Every row gives one point. Each copy is the shape, with its points in the same order, turned, moved and blurred by noise. Is it also mirrored, or only turned?
In the rows, zero is written as 128.

Shape (8 x 3):
[[ 89 123  89]
 [116  95  92]
 [100 117  95]
 [120 159 167]
 [170 184 122]
 [173 176 163]
 [102 118  99]
 [130 168 134]]
Copy 1 (8 x 3):
[[ 97  98 166]
 [114 132 171]
 [105 108 161]
 [151  82  95]
 [103 124  64]
 [144 118  54]
 [109 110 158]
 [118  97  94]]
Copy 1 is: mirrored
Copy 2:
[[ 94  84 147]
 [102  83 111]
 [101  89 138]
 [138 165 154]
 [194 121 154]
 [192 162 141]
 [103  92 137]
 [152 132 160]]
Copy 2 is: mirrored

Shape, 12 rows:
[[126  44 198  69 105 145]
 [150 156 132  90 176 122]
 [147 166 166 113 181 132]
 [148 129 159 129 169  82]
 [138 107 128 145 158 120]
 [114  59 173  94  77 115]
 [107  99 112 179 152 120]
 [176 153 149 149 174 122]
 [130  85 150 126  86 139]
 [104 113 169 101  86 124]
 [126 116 103 144 141 112]
 [151 104 106 149 127 108]]
Copy 1:
[[ 79 142  68 114 150  31]
 [ 90 127 142  99 141 161]
 [ 71  88 150 122 140 158]
 [ 90 141 171 142 176 134]
 [116 145 159 153 123 117]
 [126 148  78 141 173  44]
 [131 158 153 199 113 115]
 [ 96  97 196 132 141 143]
 [142 124 111 144 148  61]
 [128 111  74 143 166  92]
 [150 144 149 156 123 136]
 [155 144 160 141 139 112]]
Copy 1 is: mirrored
Copy 2:
[[ 60 216 122  73 108 134]
 [113 115 129 132  96  49]
 [ 90 103 142 135 129  55]
 [ 85 123 156 168  92  92]
 [105 105 147 129  86 123]
 [ 93 208 117 113 109 162]
 [106  81 130 137  83 162]
 [108  93 180 142 115  78]
 [120 165 134 105 120 157]
 [107 177 101 128 139 134]
 [130 105 127 140  81 131]
 [138 119 152 136  79 139]]
Copy 2 is: only turned
Copy 3:
[[228 175 147 165 176 133]
 [ 92 122 136 174 134 161]
 [114 118 102 185 117 184]
 [112 120  93 159 172 164]
 [123 139  91 143 140 122]
 [216 158 146 117 181 129]
 [131 114  61 118 133  95]
 [ 92 142  80 160 127 178]
 [185 163 126 109 139 131]
 [188 127 145 124 147 152]
 [108 121 103 121 135 107]
 [112 143 109 107 143 122]]
Copy 3 is: mirrored

Shape (12 x 9):
[[ 81 120 136  76  95 110 144 129 121]
 [110 126 122 108 115 112 135 147 160]
 [165  85  94 139 133 148 119 167  81]
 [161 192 176  86 155 146 112 157  69]
 [ 74  98 148 109 131 128 118 119 130]
 [118 164 179  89 154 131  89 193 111]
 [172 144 174  49 144 173  91 168 122]
 [ 74 106 179 130  74 114 164 108 149]
 [137  90 107 120 122 101 103 141  80]
 [148  77 129 111 159 100 144 154 106]
 [ 89 114 109 107 132 117 127  88 161]
 [102 112 155 104  98  94 108 103 171]]
Copy 1 (12 x 9):
[[128 126 182  77 140  76 105 143 143]
 [155 126 137  94 122 113 112 137 157]
 [100 149 144 142 123 169 166 138  79]
 [162 158 114 133 121  66 120 191  43]
 [122 103 164 128 146  98 123 166 151]
 [188 143 128 124 113  79 142 210 107]
 [180 203 126 142 152  90 154 179  96]
 [108  99 167 119 116  50 121 121 188]
 [ 92 120 145  92 139 141 161 157  89]
 [ 79 159 139 112 112 147 122 172 120]
 [124  99 131 105 170 109  93 138 165]
 [120 106 122  89 161  80 129 140 184]]
Copy 1 is: only turned
Copy 2, 12 rows:
[[157 113 118 188 143 133 178 148 100]
 [156 101 140 161 103 122 137 127  97]
 [137 128 109 111  83 188 114 163 157]
 [ 69 182  57 177  99 165 116  96 108]
 [144 114 109 149 136 107 177 131 136]
 [ 78 122  64 191 104 115 106 119 120]
 [ 79 145  78 191  31 149 158 115 113]
 [151  98 156 195 171 126 181 103 139]
 [166 139 100 137 111 159 127 158 144]
 [171  98  84 119  99 180 143 117 139]
 [173 131 143 138 128 100 176 121 102]
 [184 125 142 182 117  92 174 101 136]]
Copy 2 is: only turned
Copy 3 (12 x 9):
[[150 163 110 118 149 125 191 157 137]
 [168 142 118 104 149 148 150 138 122]
 [126 143 132  88 141  91  95 156  71]
 [126 174 146 173 207  98  78 131 161]
 [136 170 112  79 148 122 184 110 138]
 [157 207 162 119 212 115 109 133 162]
 [137 183 104 116 190 118  65 155 179]
 [124 155 144 126 102 166 197 120 153]
 [162 145 139  93 128  71 133 157 109]
 [173 175 104 117 125  92 111 114  86]
 [138 112  95  91 152 129 187 103 142]
 [167 134 125 100 123 144 168 107 179]]
Copy 3 is: only turned
